Each row of a before or after table is a point. The points were changed in one or more steps. Then noise was added and the rows were shuffled. The steps act on columns, c1 being the first. Write out the steps. A step turns or swaps two columns, mirrors them in a line or flattens them onto one, adds a multiple of one to another, or multiplies or shifts one. Angles are multiples of 10 degrees, from the lower column toward the higher: turns from -170 to 170, lines from 10 to 170 but not 90. Use the fewest steps. Two steps may share a column if one is a turn and the other turns, adds or multiplies; they go together, in the order done. Otherwise the lowest column goes first.

Before, 10 rows:
0.20,0.00
-0.24,0.37
0.31,-0.03
-0.15,0.27
-0.18,-0.36
-0.18,-0.10
-0.19,-0.66
-0.27,0.45
-0.10,-0.70
0.92,-0.86
After, 10 rows:
-0.16,-0.31
-0.08,0.68
-0.17,-1.64
-0.16,-0.95
0.12,0.06
-0.20,1.11
-0.18,0.92
0.22,-0.07
0.02,-1.79
0.61,-2.16
Steps: multiply c1 by 0.7; multiply c2 by 2.5

Before:
-0.05,-0.22,-0.67,0.03
0.06,-0.15,-0.12,0.31
-0.03,0.48,0.72,-0.22
0.01,-0.69,-0.75,0.13
-0.01,0.24,0.96,-0.20
0.57,-0.09,0.07,-0.12
0.34,0.11,-0.05,-0.58
0.19,0.08,0.38,-0.55
1.18,0.54,-0.06,-0.17
-0.21,-0.62,-0.08,0.10
After (10 x 4):
-0.15,0.18,0.35,-0.54
-1.02,0.96,-0.02,-0.18
-0.24,0.30,-0.08,-0.61
-0.37,-0.34,0.74,-0.22
-0.25,-0.20,0.99,-0.21
0.58,0.44,-0.80,0.15
0.21,0.08,-0.68,0.02
0.14,0.13,-0.10,0.30
0.65,0.18,-0.09,0.11
-0.16,0.73,0.07,-0.13
Steps: turn c1 and c2 by 120 degrees; multiply c2 by 1.3

Before, 10 rows:
0.01,-0.85,-0.25,0.42,-0.34,-0.45,-0.36,0.17
-0.52,0.10,0.70,-0.68,-0.14,-0.10,0.09,-0.16
-0.10,-0.05,0.08,0.13,0.19,-0.09,-0.48,-0.31
-0.03,-0.02,0.29,0.02,0.33,0.06,0.56,-0.18
0.31,1.27,0.24,0.08,-0.26,-0.44,0.14,-0.80
-0.09,0.45,0.31,0.64,0.62,-0.10,0.19,0.10
-0.13,-0.47,-0.43,-0.43,0.13,-0.20,-0.26,0.16
0.38,0.34,0.63,-0.12,0.03,0.43,0.13,0.23
-0.59,0.96,0.40,0.41,0.08,0.85,0.99,0.43
-0.23,0.48,0.57,-0.33,0.56,-0.77,0.05,0.12
After (10 x 8):
-0.31,-0.22,0.02,-0.53,0.22,-0.09,-0.05,0.28
-0.09,0.23,0.24,0.27,0.88,-0.40,0.25,0.19
0.33,0.19,0.18,0.49,-0.46,-0.19,-0.20,0.29
0.42,0.34,-0.12,0.55,-0.79,-0.22,0.97,0.72
-0.26,0.00,0.37,0.33,0.09,0.19,0.40,-0.13
0.34,0.49,0.04,0.19,0.34,0.31,-0.21,-1.30
0.42,0.00,0.00,0.24,0.01,-0.32,0.35,-0.34
-0.47,-0.03,-0.02,0.08,0.12,-0.22,-0.21,-0.48
0.05,0.19,-0.22,0.59,0.20,-0.61,0.18,0.25
-0.28,-0.39,-0.23,-0.03,0.38,0.48,-0.20,0.35
Steps: turn c1 and c7 by -50 degrees; multiply c2 by 0.4; turn c3 and c4 by 60 degrees; multiply c3 by 0.4; mirror c5 and c6 in the line at 140 degrees; multiply c8 by 1.6

Before, 9 rows:
-0.20,0.08,0.23,0.42,-0.07,0.21,-0.46,-0.01,-0.59,-0.74,0.54
0.17,-0.40,-0.47,0.45,-0.28,0.17,0.17,-0.86,-0.75,0.16,-1.01
0.24,-0.56,-0.08,0.34,0.24,-0.14,0.14,0.00,-0.78,-0.15,0.49
-0.52,-0.49,0.03,-1.24,0.08,-0.18,0.10,-0.03,1.28,0.14,-0.37
-0.55,-0.35,0.14,0.49,0.36,-0.57,0.16,-0.06,-0.17,0.01,0.05
-0.23,-0.19,0.14,0.25,-0.37,-0.44,0.30,-0.25,-0.78,-0.55,-1.75
-0.20,-0.32,-0.10,0.32,-0.14,-0.15,0.31,-0.49,-0.06,-1.02,-0.16
-0.17,-0.20,0.24,-0.10,-0.35,-0.04,0.28,-0.30,-0.25,0.09,0.34
-0.44,-0.23,-0.18,-0.15,0.30,0.01,0.31,-0.33,-0.64,0.00,0.11
After, 9 rows:
0.38,-0.22,0.13,-0.26,0.40,0.00,-0.15,-0.29,-0.34,0.10,0.08
-0.16,-0.17,-0.07,-0.77,-0.02,-0.14,1.23,2.29,0.33,0.20,0.61
-1.59,0.22,0.19,-0.03,0.35,-0.55,-0.64,-0.89,-0.57,-0.46,0.86
-1.02,-0.28,0.50,-0.35,-0.15,0.19,-0.67,-2.25,-0.42,0.11,0.21
-0.05,-0.20,0.19,-0.16,-0.01,-0.34,0.05,-1.43,-0.34,-0.96,0.24
0.28,-0.06,-0.11,-0.33,-0.27,0.00,-0.48,-0.21,-0.53,0.04,0.44
0.21,-0.09,-0.35,0.25,-0.15,-0.55,-0.04,-1.03,-0.20,0.12,0.49
0.60,0.06,-0.11,0.26,0.23,0.11,-0.68,-0.87,0.21,-0.76,0.01
0.35,-0.78,-0.14,0.22,-0.22,-0.17,-0.69,-0.69,-0.40,-0.15,-0.37
Steps: turn c1 and c11 by -110 degrees; add 0.5 times c11 to c2; turn c3 and c5 by 130 degrees; turn c4 and c8 by -50 degrees; multiply c8 by 2.5; turn c6 and c10 by -10 degrees; turn c7 and c9 by -70 degrees

Before:
0.13,0.73,0.26,-0.04,-0.56,0.13,0.24,-0.52,-0.46,0.29,-0.05,-0.15,-0.23,-0.09
0.47,0.65,-0.34,-0.22,0.42,-0.28,-0.67,0.13,0.77,-0.22,-0.07,0.43,-0.68,-0.02
0.09,-0.27,0.21,0.74,0.51,0.59,0.23,0.38,-0.07,-0.08,0.07,0.75,-0.06,-0.23
-0.56,0.19,0.32,0.05,0.64,-0.24,0.48,0.56,0.44,0.57,0.41,-0.49,0.66,-0.50
0.39,-0.37,-0.76,0.16,-0.65,-0.44,-0.10,0.48,0.59,-0.66,-0.13,-0.48,0.61,0.09
-0.57,-0.51,-0.98,0.38,-0.36,-0.39,-0.52,0.29,-0.63,-0.25,-0.07,-0.36,-0.26,-0.13
-0.16,0.13,-0.06,0.69,0.65,0.27,-0.14,0.12,0.33,0.05,0.24,-0.15,0.54,0.17
-0.26,-0.23,-0.70,-0.04,0.24,-0.41,0.68,0.53,-0.29,-0.05,0.17,0.13,0.42,0.16
-0.43,0.23,0.24,0.15,0.02,0.04,0.33,-0.51,-0.67,-0.32,-0.50,-0.35,-0.24,0.61
After:
0.13,-0.27,-0.13,-0.25,0.13,0.64,0.25,-0.71,0.18,-0.68,-0.21,0.78,-0.18,0.17
0.19,0.69,-0.21,0.52,0.14,0.18,0.23,0.15,-0.23,1.13,-0.07,-0.15,-0.28,0.03
-0.14,0.14,0.19,-0.01,0.24,0.13,-0.12,-0.73,0.49,-0.54,-0.10,-0.20,0.59,0.22
-0.59,0.18,0.02,-0.54,0.72,0.11,0.49,-0.18,0.69,-0.25,-0.48,-0.46,0.67,-0.53
-0.59,-0.60,0.66,-0.17,-0.34,-0.15,-0.57,-0.33,-0.47,-0.14,0.69,-0.32,-0.05,-0.34
0.42,-0.34,0.48,-0.39,-0.90,-0.40,-0.11,-0.22,0.81,0.11,0.54,-0.49,0.81,-0.23
0.48,0.64,0.21,-0.19,-0.13,-0.23,-0.70,0.20,0.99,0.02,0.27,0.44,-0.55,-0.18
-0.33,-0.31,0.70,-0.59,0.06,-0.40,0.70,0.00,-0.15,-0.40,0.35,0.17,0.61,-0.15
-0.51,0.30,-0.40,0.49,-0.31,-0.37,0.32,-0.09,-0.45,0.07,0.27,-0.35,-0.38,0.44
Steps: turn c5 and c10 by -70 degrees; add 0.7 times c2 to c10; turn c3 and c11 by -140 degrees; add 0.3 times c3 to c13; mirror c4 and c8 in the line at 140 degrees; turn c6 and c14 by 40 degrees; shift c9 by 0.20
